Each row is a point. Each copy is the shape, with its points in the same order, stretched, turned, moved and blurred by noise. Say if it was mirrored as well.
In the rows, zero is written as 128.

Shape (8 x 2)
array([[153, 109],
       [117,  59],
       [154,  68],
       [164, 108],
       [102,  76],
       [144, 139],
       [151, 151],
       [144, 149]])
Copy 1 (8 x 2)
array([[151, 109],
       [148,  54],
       [179,  84],
       [163, 118],
       [131,  62],
       [123, 131],
       [122, 149],
       [121, 137]])
Copy 1 is: only turned
Copy 2 (8 x 2)
array([[141, 104],
       [105,  76],
       [130,  71],
       [152, 104],
       [ 93,  96],
       [158, 141],
       [163, 147],
       [150, 144]])
Copy 2 is: only turned
Copy 3 (8 x 2)
array([[174, 125],
       [192,  58],
       [212,  98],
       [185, 137],
       [168,  60],
       [145, 137],
       [139, 152],
       [140, 146]])
Copy 3 is: only turned
Copy 4 (8 x 2)
array([[140,  91],
       [ 76,  69],
       [114,  53],
       [150,  82],
       [ 77,  87],
       [154, 123],
       [166, 128],
       [160, 132]])
Copy 4 is: only turned

Shape (9 x 3)
array([[147, 109,  97],
       [ 64, 113, 171],
       [124, 156, 169],
       [147,  68, 106],
       [112, 165, 164],
       [131, 175,  69],
       [ 93, 101, 166],
       [ 92, 118, 152],
       [105, 155, 157]])
Copy 1 (9 x 3)
array([[121,  83,  94],
       [112, 119, 212],
       [144, 165, 152],
       [136,  44, 121],
       [127, 170, 143],
       [ 60, 130,  70],
       [134, 109, 186],
       [116, 122, 172],
       [121, 160, 154]])
Copy 1 is: only turned
Copy 2 (9 x 3)
array([[ 94,  93, 108],
       [181, 165,  68],
       [163, 145, 140],
       [102,  65,  75],
       [162, 162, 139],
       [ 69, 152, 145],
       [169, 134,  76],
       [156, 145,  88],
       [157, 160, 125]])
Copy 2 is: mirrored

Shape (10 x 4)
array([[126, 153, 194,  88],
       [127, 110, 181,  84],
       [113, 115, 153, 134],
       [165, 148, 225,  73],
       [ 88, 103, 114, 181],
       [ 89, 102,  99, 160],
       [189, 116, 113, 132],
       [108, 115, 110, 111],
       [ 77, 169, 109, 139],
       [130, 129, 104, 135]])
Copy 1 (10 x 4)
array([[110, 116, 207, 105],
       [141,  78, 190,  98],
       [133,  90, 143, 124],
       [138, 130, 249, 123],
       [118,  69,  78, 136],
       [131,  74,  75, 106],
       [196, 146, 142, 125],
       [148,  99, 121,  77],
       [ 83, 122,  99,  75],
       [146, 126, 108,  97]])
Copy 1 is: only turned
Copy 2 (10 x 4)
array([[111, 132, 187, 138],
       [141,  99, 173, 152],
       [108, 105, 121, 131],
       [138, 146, 220, 174],
       [ 80, 102,  65, 120],
       [ 97,  90,  63, 101],
       [165, 154, 109, 129],
       [128,  99, 109,  98],
       [ 76, 112, 108,  75],
       [127, 120,  94,  91]])
Copy 2 is: only turned

Shape (9 x 6)
array([[ 93, 181, 117, 152,  85,  82],
       [109, 158,  95, 153, 189,  83],
       [126, 127, 100, 111,  62, 108],
       [163, 179, 155, 120, 169, 120],
       [ 91, 135, 160, 156, 120, 180],
       [113, 141,  99,  80, 168, 188],
       [ 67, 117, 191,  85,  92, 109],
       [158, 145, 160,  82,  95, 169],
       [125, 160, 152, 160, 159,  95]])
Copy 1 (9 x 6)
array([[ 43, 154, 103, 149, 118, 109],
       [ 88,  90,  91, 122, 173,  98],
       [ 95, 137,  90, 130,  68, 150],
       [138, 157, 100, 113, 172,  94],
       [102, 152, 179, 150, 141, 132],
       [144, 111, 123,  72, 152, 183],
       [ 78, 153, 170,  89,  85,  89],
       [152, 178, 121, 107, 106, 144],
       [ 98, 137, 121, 143, 163,  73]])
Copy 1 is: only turned
Copy 2 (9 x 6)
array([[ 55, 113, 113, 188, 112, 163],
       [115, 146,  72, 148, 183, 173],
       [ 67,  90, 137, 120,  86, 136],
       [138, 211, 123, 134, 135, 164],
       [111, 164, 128, 184, 137,  75],
       [107, 197,  85,  83, 155,  88],
       [ 52, 143, 211, 147, 152, 118],
       [107, 180, 164, 111,  96, 111],
       [130, 164, 121, 176, 145, 164]])
Copy 2 is: mirrored
Copy 3 (9 x 6)
array([[155, 145, 132, 120, 109,  61],
       [119, 105, 131, 138, 201,  97],
       [124, 115,  96, 109,  68, 104],
       [109, 173, 121, 105, 173, 124],
       [137, 132, 201, 116, 119, 146],
       [107,  80, 154,  44, 168, 158],
       [ 69, 135, 178,  62,  76,  70],
       [103, 158, 125,  64,  85, 152],
       [115, 154, 145, 139, 169,  99]])
Copy 3 is: mirrored

Shape (11 x 8)
array([[ 83, 163, 123, 157, 126, 135,  97, 176],
       [104,  51, 135, 134, 167, 130, 188, 151],
       [115, 104, 111, 128, 171, 104, 137, 110],
       [207,  72, 156, 118, 108,  98, 136,  75],
       [150, 101, 140, 149, 180, 107, 187, 160],
       [ 99, 165, 194, 176, 116, 100,  84, 130],
       [167,  93, 152, 142, 145, 114, 129,  12],
       [142, 201, 101, 167,  75,  81, 145, 133],
       [127,  99, 123, 178, 143, 126, 201, 122],
       [102, 134, 122, 109, 166, 153, 184, 125],
       [108, 128, 122, 121, 123,  82, 177, 149]])
Copy 1 (11 x 8)
array([[101, 178, 123, 141, 142,  84, 118, 135],
       [ 97,  89, 144, 170, 181, 152, 133, 167],
       [125,  95, 111, 125, 158, 129, 148, 133],
       [123,  49, 177, 104,  79, 150, 135, 110],
       [132,  95, 169, 127, 175, 137, 126, 161],
       [ 88, 137, 159, 128, 114,  52, 108, 103],
       [137,  56, 146, 119, 108, 148, 151,  56],
       [127, 180, 178,  98, 103,  91, 185, 125],
       [123, 119, 179, 160, 166, 153, 159, 130],
       [ 91, 143, 135, 113, 180, 163, 144, 122],
       [ 89, 126, 155, 109, 150, 113, 168, 162]])
Copy 1 is: only turned
Copy 2 (11 x 8)
array([[ 86, 160,  96, 175, 139, 159, 161, 149],
       [174,  80, 160, 140, 198, 156, 155,  96],
       [130, 113, 144, 121, 136, 136, 126,  97],
       [220, 141, 165, 107, 121, 124,  79, 162],
       [164, 118, 127, 137, 202, 129, 134,  89],
       [102, 179, 152, 198, 125, 142,  96, 176],
       [191, 126, 188, 139,  74, 149,  42, 113],
       [145, 234, 120, 150,  94, 122, 163, 135],
       [183, 132, 158, 160, 164, 174, 139,  74],
       [167, 104, 122, 171, 126, 126, 162,  73],
       [147, 156, 151, 130, 143, 110, 180, 107]])
Copy 2 is: mirrored
Copy 3 (11 x 8)
array([[101, 184,  68, 135,  93, 157,  86, 141],
       [ 59, 106,  83, 161, 110, 100, 187, 164],
       [ 83, 119,  86, 129, 163, 116, 143, 137],
       [176,  45, 135,  91, 125, 124, 182, 132],
       [112, 120,  58, 149, 133, 130, 189, 191],
       [141, 184,  85,  87,  84, 182, 131,  86],
       [152,  77, 158, 118, 181, 133, 178,  74],
       [202, 142,  38, 141, 102, 111,  97, 124],
       [125, 106,  71, 193, 121, 113, 178, 137],
       [ 86, 170, 111, 170, 139,  80, 160, 158],
       [115, 137,  48, 130, 103,  73, 146, 151]])
Copy 3 is: mirrored
Copy 4 (11 x 8)
array([[ 85, 113, 139, 172, 131, 139,  96, 177],
       [112, 107, 162,  98, 190, 152, 182, 169],
       [102, 140, 101, 118, 147, 117, 174, 140],
       [200, 146, 137,  88, 107,  74, 155,  67],
       [141, 153, 154, 127, 187, 105, 163, 181],
       [ 98, 110, 140, 181, 149,  74,  79, 128],
       [167, 134,  64, 131, 144,  84, 178,  34],
       [153, 152, 128, 211,  70,  83, 139, 155],
       [145, 119, 136, 172, 180, 135, 190, 144],
       [133, 112,  86, 129, 170, 118, 165, 189],
       [116, 122, 142, 136, 119,  97, 177, 191]])
Copy 4 is: mirrored

Shape (12 x 9)
array([[110, 120, 104, 169, 130, 149, 174, 152, 125],
       [141, 118,  94, 120, 128, 112, 134, 117,  99],
       [130, 107,  82, 102, 168, 134, 123,  90, 128],
       [122, 101, 194, 140,  97, 132, 128, 115,  84],
       [179, 138,  89,  86, 153, 126,  92, 136, 163],
       [ 42, 126, 117, 152, 144, 107, 178, 123, 140],
       [105,  74, 145, 140,  90, 156, 119, 122,  98],
       [130, 106, 155,  59, 140, 158, 158, 135, 113],
       [122, 100,  81,  63,  84, 110,  74, 142, 122],
       [109, 163, 120, 156, 143, 128, 132, 136, 133],
       [134,  80, 144, 119, 133,  71, 114, 148, 133],
       [176, 118, 159, 140,  71, 172, 189, 124, 145]])
Copy 1 (12 x 9)
array([[ 92,  76, 161, 135, 137, 136, 167, 133,  60],
       [134, 101, 126,  81, 125, 122, 143, 123, 113],
       [167,  77, 130,  91, 147, 114, 129,  89,  93],
       [112, 111, 188, 143, 100, 147, 111, 130, 178],
       [162, 119,  58, 108, 168, 144,  99, 132, 103],
       [ 59,  76, 183, 134, 155,  96, 172,  57,  89],
       [108,  88, 195, 110,  99, 165, 105, 111, 118],
       [146, 111, 181, 100, 201, 140, 108, 139, 159],
       [111, 143, 115,  26, 139, 159,  79,  91, 115],
       [107, 121, 127, 159, 136, 109, 144, 121,  90],
       [ 84,  66, 110, 111, 134, 134, 100, 112, 166],
       [140, 120, 153, 154, 146, 223, 176, 160, 134]])
Copy 1 is: only turned
Copy 2 (12 x 9)
array([[ 83, 142,  51, 117, 134, 132, 149, 111, 137],
       [112, 110, 134, 140,  94, 123, 142, 111,  98],
       [ 91,  95, 167, 134, 119, 153, 126, 115, 105],
       [123, 217, 146, 141, 126,  75, 136, 146, 109],
       [176,  84, 166, 143, 110, 204, 132, 108, 149],
       [ 70, 106,  79,  76, 168,  82, 166, 160, 125],
       [ 91, 186, 119, 168, 135,  78, 118, 152, 124],
       [144, 180, 131, 109, 121, 139,  58, 154,  95],
       [155,  81, 146, 174, 109, 114, 105, 175, 130],
       [114, 127, 103, 111, 123, 157, 190, 137, 145],
       [178, 115, 147, 142, 174,  87, 134, 110, 113],
       [113, 214, 110, 103,  91, 114,  90,  99, 189]])
Copy 2 is: mirrored
Copy 3 (12 x 9)
array([[154, 105, 119, 179, 152, 184, 125,  89, 103],
       [143, 119, 121, 177,  94, 111, 151, 125, 116],
       [185, 107, 106, 165,  91, 100, 136, 107, 155],
       [ 63, 101, 119,  91, 102, 127, 151, 109, 117],
       [199, 175, 135, 167, 122, 101, 120, 163, 149],
       [115,  61, 121, 179, 158, 189, 147,  75, 171],
       [106,  83,  82, 105,  98, 144, 130, 141, 107],
       [176,  89, 166,  87, 107, 118, 157, 129, 133],
       [150, 103, 106, 154,  86, 100, 145, 249, 138],
       [125, 119, 138, 184, 169, 139, 117,  99, 137],
       [123, 151, 100, 127, 118, 140, 191, 138, 154],
       [114, 144, 166, 122,  90, 203,  89, 113,  90]])
Copy 3 is: mirrored

Shape (17 x 11)
array([[172, 132, 140, 118, 159,  81, 156,  97, 146, 153, 141],
       [162, 163, 158, 150, 158, 123, 139,  81, 127, 119, 106],
       [ 89, 160, 117, 151, 119, 164, 117,  55, 148, 141, 148],
       [140,  96, 111, 130, 114, 119, 153, 149, 105,  94, 157],
       [ 74, 129, 161, 201, 154,  89, 138,  92, 151, 122,  83],
       [128, 183, 128, 143,  89,  93, 144, 100, 157, 138,  95],
       [ 99, 110,  81, 155, 141, 180,  98,  59,  97, 144, 172],
       [129, 117, 159, 164, 171, 135, 141, 144, 149, 159, 131],
       [181,  72, 150,  70, 128, 122, 184, 158, 155,  95, 101],
       [184,  81, 164, 161,  68, 114,  94, 168, 139, 134, 103],
       [111, 158, 143,  58,  83, 166, 147,  43,  86, 152, 188],
       [ 94, 100, 171, 120, 165, 137, 131, 161,  84,  79,  90],
       [119, 139, 144, 119, 119, 104, 158,  93, 125, 116, 130],
       [ 99, 121, 130, 142, 133, 168, 153, 146, 143, 124, 169],
       [112, 108, 135, 136, 111, 133, 133, 145, 133, 162, 100],
       [149, 111, 102, 216, 159, 111, 128, 152, 118, 137,  82],
       [128,  88, 195, 188, 119, 164, 168, 135, 125, 161,  94]])
Copy 1 (17 x 11)
array([[135, 143, 157, 127, 146, 162, 156,  96, 138, 171, 187],
       [127, 197, 147, 133, 134, 153, 148, 105, 121, 137, 132],
       [112, 160, 135, 140, 112, 117,  62,  76, 178, 126, 134],
       [153, 100, 115, 111, 109, 161, 130, 149, 106, 122, 161],
       [115, 139, 146, 163, 123,  99, 145,  69,  92, 148,  81],
       [133, 185, 134,  99,  92,  88, 143,  85, 140, 174, 143],
       [102, 102, 103, 156, 127, 171,  52,  88, 167,  94, 133],
       [127, 127, 146, 184, 154, 145, 125, 137, 109, 155, 119],
       [159, 107, 176,  71, 154, 162, 159, 185,  91, 152, 144],
       [143, 105, 117, 125,  96, 152, 170, 200, 145, 183, 101],
       [ 86, 164, 179,  97,  59, 174,  46,  87, 177, 103, 198],
       [ 82, 101, 148, 139, 140, 130, 136, 175,  62,  92,  95],
       [126, 139, 155, 109, 106, 131, 127, 104, 118, 133, 156],
       [149, 102, 144, 157, 132, 140,  79, 149, 115, 127, 144],
       [ 95, 115, 140, 113, 129, 112, 113, 140, 118, 176, 126],
       [119, 117,  76, 156, 148, 138, 150, 126,  79, 180,  89],
       [116, 115, 172, 164, 115, 161, 106, 166,  73, 189,  67]])
Copy 1 is: mirrored
Copy 2 (17 x 11)
array([[154, 112, 167, 131, 118,  71, 128, 120, 149, 170, 150],
       [131, 150, 153, 137, 146, 111, 167, 113, 138, 171, 144],
       [137, 139, 111, 158, 120, 170, 110,  67, 143, 164, 112],
       [160, 108, 136, 128,  91, 146, 140, 140, 109,  87, 138],
       [ 78, 129, 160, 216, 155, 127, 122, 124, 132, 150, 120],
       [108, 166, 113, 146, 130,  74, 120, 113, 158, 126, 108],
       [182, 104, 102, 155, 130, 208,  92,  75,  92, 170, 142],
       [124,  95, 161, 153, 128, 153, 133, 167, 163, 172, 138],
       [139,  63, 170,  76, 105,  88, 183, 133, 150,  83, 114],
       [ 87,  81,  75, 115, 124, 116, 142, 165, 163,  93, 191],
       [142, 138, 107,  76,  51, 150, 115,  47,  94, 167, 103],
       [ 84, 114, 179, 107, 142, 184, 151, 158,  89, 109, 118],
       [122, 133, 146, 133, 101, 111, 134, 102, 118, 131, 115],
       [147, 108, 145, 140,  88, 192, 131, 138, 151, 128, 108],
       [106,  91, 112, 132, 127, 136, 110, 151, 136, 139, 111],
       [143, 113, 122, 194, 183, 133, 137, 191, 125, 143, 153],
       [ 85,  73, 108, 166, 104, 158, 172, 175, 145, 169, 126]])
Copy 2 is: mirrored
Copy 3 (17 x 11)
array([[136, 113, 182, 109,  70, 142, 163, 126, 108, 110, 162],
       [159, 156, 176, 124, 104, 156, 136, 119, 112,  62, 118],
       [ 76, 174,  95, 139,  84, 177, 104, 105, 126,  87,  97],
       [153, 113,  96, 157, 125, 119, 165,  97,  71, 132, 133],
       [ 69, 132, 184, 162, 114, 103,  91,  64, 108,  51, 117],
       [107, 176, 139, 135,  93,  82, 142, 146, 144,  71, 106],
       [ 87, 133,  69, 122,  92, 215,  92,  96,  59, 110, 107],
       [116,  98, 184, 148, 120, 145, 105, 127, 113, 137, 119],
       [178, 103, 152, 107, 138, 102, 210,  78, 144, 157, 108],
       [170, 138, 150, 126,  98,  50, 104, 121,  80, 170,  58],
       [ 97, 249,  86, 108,  93, 194, 173, 114, 112, 155, 153],
       [150, 140, 146, 125, 206, 119, 114,  57,  98, 115, 133],
       [115, 168, 139, 134, 103, 124, 160,  96, 111,  95, 136],
       [117, 125, 106, 174, 139, 157, 126, 106, 127, 149, 126],
       [ 92, 135, 147, 121, 137,  95, 120, 128, 103, 145,  98],
       [129,  73, 163, 145, 131, 101, 103, 142,  45,  74,  76],
       [ 98, 150, 213, 174, 143, 117, 119, 100,  89, 157,  52]])
Copy 3 is: mirrored
Copy 4 (17 x 11)
array([[139, 135, 161, 141, 139, 109, 143,  87, 154, 187, 134],
       [145, 143, 159, 155, 139, 157, 113, 100, 137, 142, 105],
       [ 92, 145, 121, 146,  66, 166,  90, 101, 133, 163, 108],
       [ 79, 107, 136, 109, 139, 104, 172, 125, 136, 123, 131],
       [ 83, 182, 145, 242, 142, 144, 133, 132, 147, 159, 115],
       [136, 180, 133, 176,  85, 110, 154, 107, 141, 131,  89],
       [ 65, 101,  87, 114, 104, 167,  74, 100, 106, 181, 119],
       [118, 151, 150, 147, 147, 150, 138, 159, 170, 186, 123],
       [150,  77, 190, 123, 124, 106, 209, 149, 143, 124, 162],
       [132, 100, 157, 143, 115,  69, 155, 188, 149, 133,  43],
       [ 98, 133, 174,  58,  57, 127, 107,  75,  65, 177, 127],
       [102, 136, 155, 144, 168, 139, 137, 188, 111, 107, 168],
       [102, 149, 162, 148, 114, 117, 149, 100, 121, 144, 130],
       [ 79, 139, 139, 110, 107, 155, 150, 150, 163, 150, 139],
       [118, 144, 129, 147, 111, 119, 159, 172, 124, 167, 114],
       [116, 137,  82, 185, 185, 146, 155, 149, 154, 147,  90],
       [106, 138, 181, 158, 142, 165, 180, 181, 121, 184,  73]])
Copy 4 is: mirrored

Shape (17 x 12)
array([[107, 111,  92,  82, 141, 103, 119, 117, 108, 165, 136, 131],
       [117, 153,  79, 125, 114, 129,  67, 127,  80, 158, 123, 102],
       [162,  95, 185,  70, 106,  99,  89, 125, 136,  97, 122,  85],
       [116, 103,  95, 134, 133, 176,  87, 145,  88, 148, 138, 127],
       [164, 129, 119,  88,  99, 107, 114,  60, 119, 118, 139, 103],
       [199, 154, 111, 111, 167, 129, 128, 200, 136, 104, 164, 135],
       [142,  97, 100, 112, 126, 125, 129, 128,  45, 143, 110, 112],
       [219, 150, 195, 185, 108,  96, 141, 154, 176,  85, 156, 164],
       [213, 115,  94, 156, 152, 109, 137, 178, 157,  68, 173, 110],
       [143, 174, 193, 181, 151,  76, 182, 120, 134, 149, 145, 106],
       [120, 138, 132, 120, 136, 126,  82, 112,  82, 131, 116, 143],
       [116, 168, 169, 173, 113,  44, 160, 149,  98, 136, 131, 176],
       [ 65, 145, 145, 162, 112,  77, 163, 113, 130, 148,  88, 139],
       [154, 183, 173, 159, 125,  96, 177, 139, 141, 119,  74, 153],
       [180, 138, 124, 148, 197, 131, 137, 160, 128,  62, 165, 156],
       [137, 112,  99, 124, 137, 150, 110, 126,  94, 188, 123, 155],
       [181, 167, 152, 146, 119, 160, 176, 186, 139,  71, 187, 153]])
Copy 1 (17 x 12)
array([[114, 160, 124,  89, 161, 129, 142, 117, 175, 178, 150, 145],
       [ 96, 161, 124, 118, 135, 104, 172, 170, 227, 157, 157, 120],
       [165, 137,  97,  87, 106, 179, 136, 131, 173,  97, 183, 124],
       [ 80, 167, 137, 127, 115, 114, 170, 149, 145, 150, 187,  79],
       [167, 160, 124, 117, 146, 102, 153, 130, 187, 120, 144, 185],
       [171, 102, 163, 112, 133, 148, 187, 150,  94, 186, 166,  49],
       [ 72, 135, 124, 152, 155, 106, 125, 160, 154, 141, 193, 144],
       [214,  64, 153, 136, 118, 167, 159, 127,  52,  79,  62,  67],
       [206, 106, 206, 148, 156, 107, 152, 105, 104, 162, 186,  32],
       [152,  53, 142,  67, 132,  92, 119, 128, 117,  65,  65, 119],
       [104, 139,  97, 111,  92, 132, 157, 148, 157, 143, 134, 143],
       [121,  90,  97, 122, 147, 137, 113, 174,  98, 126,  23, 133],
       [102, 134, 157, 103, 126, 144,  81, 153, 133, 116,  56, 160],
       [134,  78, 164, 123, 113, 183, 115, 170,  85,  96,  54, 146],
       [194,  84, 160, 116, 101, 109, 142, 113,  55, 190, 161,  71],
       [ 60, 147, 137, 118, 140, 140, 174, 128, 139, 140, 139, 119],
       [195, 106, 145, 125, 114, 114, 169, 178,  20, 145, 112,  48]])
Copy 1 is: mirrored
Copy 2 (17 x 12)
array([[160, 131, 113, 139, 174, 166, 155, 149, 142, 137, 100, 153],
       [103, 114, 124, 179, 160, 145, 192, 145, 102, 132, 144, 116],
       [122, 139, 108,  78, 164, 209, 120,  39,  95, 134, 118, 173],
       [ 97, 161, 129, 194, 167, 144, 132, 164, 117, 117, 163, 142],
       [152, 112,  89, 108, 158, 152, 174,  69, 131, 122, 102, 186],
       [115, 106, 173, 167, 117, 152, 131, 113, 171,  95, 213,  99],
       [111, 121,  74, 135, 203, 161, 147, 154, 135, 117, 169, 127],
       [164, 154, 164, 107,  86,  63,  81,  44, 127,  97, 191, 122],
       [ 73, 108, 203, 112, 106, 127, 127, 107, 172, 128, 192, 151],
       [119,  90, 104, 111, 100,  82,  41, 132, 118, 104, 121, 109],
       [144, 143,  87, 168, 153, 145, 140, 155,  99, 150, 168, 135],
       [216,  96, 108, 115, 141,  54,  84, 148, 101, 158, 163,  92],
       [162, 135,  76, 125, 154,  75,  81, 162, 115, 201,  97,  87],
       [166, 137,  72, 143, 121,  70,  94, 115, 148, 151, 169,  36],
       [117, 124, 151, 158,  92, 133,  89, 167, 162, 139, 242, 156],
       [146, 169, 112, 186, 174, 136, 156, 145, 145,  84, 136, 107],
       [146, 102, 153, 157, 127,  68,  67,  93, 164, 105, 224, 119]])
Copy 2 is: only turned
Copy 3 (17 x 12)
array([[166, 177,  66, 143, 159, 131,  95, 122, 109, 141, 120, 136],
       [168, 146,  86, 126, 183, 120, 134, 125, 136, 147,  60,  96],
       [ 94, 100,  90, 214, 143, 172,  61, 165, 127,  95, 110, 150],
       [142, 166, 117, 134, 188, 110, 147,  96, 128, 105, 103, 163],
       [111, 147,  60, 146, 132, 105,  88, 185, 135,  99, 122, 109],
       [101, 111,  83, 175, 128,  92, 161,  70,  86, 146, 116,  94],
       [126, 127,  78, 128, 145, 123,  95,  95, 128,  99,  80, 193],
       [ 47,  94, 140, 107,  75, 160, 188, 158,  87,  81, 107,  75],
       [ 95, 113, 117, 163, 112,  82, 136,  42,  90, 123, 111,  89],
       [138, 122, 130, 103,  41,  98, 158, 195,  77, 125,  51, 122],
       [146, 141,  89, 138, 146, 161, 142, 155, 165, 111, 105, 136],
       [156, 129,  97,  68,  63, 170, 165, 161, 102,  84,  84, 104],
       [191, 121, 137,  75,  97, 171, 142, 164, 126, 123,  94, 135],
       [113,  45, 128,  88,  63, 168, 170, 162, 108, 124,  95, 137],
       [119, 117,  97, 151,  71,  88, 189,  74, 141, 130, 137, 119],
       [125, 173,  95, 100, 158, 142, 151, 122, 111, 134,  98, 170],
       [ 86,  94, 110, 124, 103,  74, 218, 105,  83,  73, 143,  81]])
Copy 3 is: mirrored
